Each row of a before or after table is a point. The points were changed in one or more steps. Then noise was added and the rows were shuffled. The steps act on columns, c1 being the first. What was done? A step turns or swaps two columns, mirrors them in a line or flattens them onto one, adds a multiple of one to another, or multiplies or shifts one. Angles are multiples of 10 degrees, from the lower column toward the higher: turns from -170 to 170, lines from 10 to 170 but not 90. Use the fewest steps. Two steps may share a column if one is a turn and the other turns, adds or multiplies; they go together, in the order done. Otherwise the lowest column goes first.

Before:
[[ 12 -19   4]
 [ -3  52 -17]
 [ 76 -35 -18]
 [  4  17   7]
 [ -6  -6  30]
 [  0  30 -18]
 [ 20 -11 -63]
 [ 53 -16 -51]
 [-10  59  31]
 [-15  10  40]
 [ 32  10  19]
 [ 22   0  13]
 [-38  35  25]
 [-17  40 -46]]
After (14 x 3):
[[  10   15   55]
 [   9  -59   -1]
 [   5  -33   67]
 [  21  -58 -110]
 [ -37   -4  -46]
 [ -15  -57 -103]
 [  30  -39   -2]
 [ -20   -6   62]
 [ -13    8  -19]
 [  42  -33    4]
 [  53  -79  -86]
 [   9  -23    3]
 [  -8  -10  -22]
 [   9  -56   49]]
Steps: turn c1 and c3 by -30 degrees; multiply c3 by 1.6; shift c2 by -40

Before:
[[-44 -53 -57   8]
 [-54 -17 -56  41]
 [ 50  28   7 -29]
 [-14   9 -60 -41]
 [-30   0  46 -40]
 [ 18  44   6 -31]
 [-23  64  16 -20]
 [-34  -1 -24 -24]
 [ 44  39  28 -24]]
After:
[[-44 -37 -42  43]
 [  0 -17 -27  50]
 [ 23 -38 -20  38]
 [-29  64 -15  41]
 [-48 -33  33  36]
 [-53  22   0  27]
 [ 28 -15 -16  37]
 [-68  68  25 -24]
 [-77  51 -18 -44]]
Steps: shift c1 by -20; turn c2 and c4 by 160 degrees; turn c2 and c3 by 70 degrees

Before (8 x 8):
[[ 11  11  30  43 -27  32  15 -23]
 [-24   8 -21 -14 -10  10  39  13]
 [-33  15  19 -38  -4  -5 -17  11]
 [ 58 -13  -3 -67  11 -53  21  75]
 [ -9 -24  16 -35  25  36 -17  61]
 [-16   4 -21  15 -67 -14   3  22]
 [ 27  19 -18 -77  88  53 -67  57]
 [  6 -42  -8  26 -23 -37  22 -13]]
After (8 x 8):
[[ -6   2 -37 -65  22   7  21 -27]
 [-50  21  34 115  23 -71 -53 -32]
 [ 47 -11 -56  41  51  22 -65 -89]
 [-34  18  16  14  35   2  31 -16]
 [ 27  10 -14  -3  19 -13  45 -11]
 [ 24 -44 -46 -34 -11  41   2   0]
 [-22 -26  51  39  19 -53   6 -47]
 [ 16  10  61 -47 -25 -22  -7  29]]
Steps: multiply c1 by 1.3; turn c1 and c7 by -70 degrees; add 1 times c6 to c3; turn c6 and c8 by 160 degrees; turn c4 and c5 by -120 degrees

Before, 13 rows:
[[ 70 -33 -49   1 -36  11 -24  24 -10]
 [-20 -79  20  20 -10  22  37 -54  47]
 [ -6   9  38  38  35 -31  -7   1 -62]
 [ 41 -42  59  29  -5 -36   0  34 -56]
 [  6 -32  42  19 -56 -23 -50 -45   4]
 [ 54 -68 -12 -59  -4 -16 -28 -21  49]
 [-28  22  67   4  31  80 -80  13 -48]
 [  7 -30  16   4 -10  -3  36  -5 -61]
 [-31  -3  -1  19  20 -30  -4  21  -3]
 [-13 -34   7   7  18  15 -45 -34 -43]
 [  7 -25 -33  15  26  22 -57  35 -17]
 [ 38 -20 -44  19  26   2  27 -31  32]
 [ 11 -29  10 -60 -30  72  -5 -48  27]]
After (13 x 9):
[[  50   79   49   28  -14  -18   17  -51  -27]
 [ -49   31 -109   75   29  -11  -29   10  -33]
 [  35  -19    4   -9   27  -18   11  -24   39]
 [  -4    1  -24  -30   15  -12    1   27  -30]
 [ -57   65  -24  -38    0  -12    0   33   39]
 [ -13   -2  109    5  -33    5   -9   27   72]
 [ -16   -8   -7   22   23  -21  -24   34    0]
 [ -65   30   23   -2  -12    3   20   -9   12]
 [ -59   20  -91  -40   38  -33   -4    7   -1]
 [   7   52   71  -29  -60  -14  -20  -40   11]
 [  45   39   65   -8   -2   66  -11  -15   59]
 [ -47   31   -7   15   18   -5  -16  -37  -13]
 [  28   25   46   78  -25   55   -5  -45    9]]
Steps: swap c1 and c9; turn c2 and c3 by -140 degrees; add -1.5 times c5 to c3; turn c4 and c6 by -100 degrees; multiply c7 by 0.4

Before (8 x 11):
[[  8  -8 -17  39   5 -12  20  18  23  29 -11]
 [ 25 -23   1 -37 -13   4  14 -28  11 -15   4]
 [ 34   6  -4 -26 -30 -10 -16 -19  24  -6  20]
 [ 35 -23 -26 -40 -18 -18 -30  19 -56 -66  15]
 [ -8  -2 -29  13  47 -14   2  20  26   7 -36]
 [-10   3 -15 -10  25 -11   9  20  -4  26  -9]
 [  6   7 -40   8  13  10  11 -28  19  17  -3]
 [ 23   0   1 -33  -5  27  26  19  42  -7  37]]
After (8 x 11):
[[ -55  -24  -31  -39  -19  -18  -30   26  -57  -73  -25]
 [  24    6  -28   10   13   10   11 -120   20    9  -43]
 [  -1    3  -19   -9   27  -12    8   40   -3   26  -49]
 [  64   -8  -22   39    4  -12   21   33   22   16  -52]
 [ -27  -22   10  -37  -13    4   13  -77   13  -27  -36]
 [ -20    0   -6  -33   -5   26   26   54   41  -21   -3]
 [  11   -2  -35   13   47  -13    2   26   25   11  -76]
 [  -3    8    4  -27  -30  -10  -16  -58   23  -26  -20]]
Steps: turn c1 and c10 by -40 degrees; add 1 times c4 to c1; turn c3 and c8 by 20 degrees; multiply c8 by 3; shift c11 by -40
